Every row gives one point. Each copy is the shape, with its points in the same order, stretched, turned, moved and blurred by noise. Is it also mirrored, or only turned?

Shape, 6 rows:
[[11.2  1.9  5.8]
 [-0.9  0.5 -0.8]
 [ 1.8  0.3 -4.4]
 [ 0.1  0.4  2.3]
 [-4.2 -4.6  0.1]
 [ 0.0 -2.8 -3.1]]
Copy 1 (6 x 3):
[[-2.0 -2.2  7.4]
 [-2.1 -1.4 -3.2]
 [-6.7  0.7 -1.6]
 [-0.2 -0.8 -0.8]
 [ 2.5  2.3 -6.4]
 [-2.7  2.3 -3.8]]
Copy 1 is: only turned
Copy 2:
[[  5.3 -14.1   9.4]
 [ -2.2  -0.2   0.6]
 [  1.8   2.0   5.6]
 [ -2.0  -3.0  -0.6]
 [  0.5   2.6  -7.3]
 [  2.9   3.0   0.5]]
Copy 2 is: only turned

Shape (9 x 3):
[[-1.2  0.2 -2.8]
 [ 1.8  0.1  3.6]
 [ 1.7  7.7 -1.0]
 [ 2.8  4.6  2.5]
 [ 7.2  0.3 -6.9]
 [-3.0  0.9 -1.5]
 [ 0.3  0.6 -0.6]
 [-2.1 -4.4 -2.3]
 [ 2.4  3.4 -1.1]]
Copy 1 (9 x 3):
[[ 2.1  6.1 -1.3]
 [-3.4 -2.5  3.0]
 [-4.9  6.9  7.2]
 [-5.4  1.1  6.4]
 [ 8.3  5.2  6.5]
 [-0.9  5.6 -2.5]
 [-0.5  2.2  1.2]
 [ 3.9  2.8 -5.0]
 [-0.5  3.7  4.6]]
Copy 1 is: only turned
Copy 2:
[[ -0.7  -3.1  -3.8]
 [  2.2   3.6   4.0]
 [ -1.0  -7.4   6.6]
 [  0.3  -1.4   7.9]
 [-13.3  -2.6   0.4]
 [  2.6  -3.4  -3.6]
 [ -0.7  -1.4  -0.2]
 [ -0.4   1.2  -8.3]
 [ -2.7  -3.7   3.5]]
Copy 2 is: only turned

Shape (10 x 4):
[[ -4.7   0.2  -2.7   3.1]
 [-12.4   0.5  -2.1  -2.6]
 [ -1.1  -3.0   1.0   4.0]
 [  6.2  -2.7  -1.9  -0.4]
 [  4.4  -0.5  -1.8  -5.7]
 [  6.2  -0.8   2.6   0.7]
 [  6.2   1.6   0.2   3.6]
 [  6.5  -3.1  -1.5  -0.1]
 [  2.9  -2.7   0.0   1.2]
 [  2.8  -1.0  -2.5   3.2]]
Copy 1 (10 x 4):
[[  2.7   2.0  -1.2  -6.7]
 [  0.8   9.6   4.0 -15.4]
 [  5.0  -2.1   3.3  -0.1]
 [ -0.7   0.3  -0.5   8.1]
 [ -6.2   4.3   2.0   4.4]
 [ -2.5  -5.1   4.2   6.1]
 [ -2.6  -5.8  -0.3   3.8]
 [ -0.3  -0.6   0.3   8.8]
 [  1.1  -1.0   2.2   4.2]
 [  1.5  -1.0  -2.1   2.3]]
Copy 1 is: only turned
Copy 2:
[[ 0.9  1.2 -6.6  0.9]
 [-2.5  6.3 -8.2 12.0]
 [ 1.1  5.3 -1.6 -1.9]
 [ 4.5 -3.3  5.4 -5.0]
 [ 0.5 -4.1  5.6 -0.5]
 [-0.4 -1.2  2.0 -6.8]
 [ 1.0 -4.0 -2.5 -9.6]
 [ 4.6 -2.1  5.9 -6.4]
 [ 1.7  0.8  1.7 -2.8]
 [ 4.7 -0.8 -1.6 -4.8]]
Copy 2 is: only turned
Copy 3, 10 rows:
[[ 0.0 -3.9 -0.3 -3.3]
 [ 8.7 -6.4  2.2 -4.7]
 [-2.5 -4.3 -2.8 -0.8]
 [-1.5  5.3 -2.1  4.1]
 [ 4.6  6.7  0.4  5.2]
 [-1.6  2.2  0.3  5.4]
 [-4.2  2.3  1.2  2.4]
 [-1.6  5.1 -2.5  4.6]
 [-1.4  1.1 -2.5  2.2]
 [-3.0  1.1 -1.7 -0.1]]
Copy 3 is: only turned
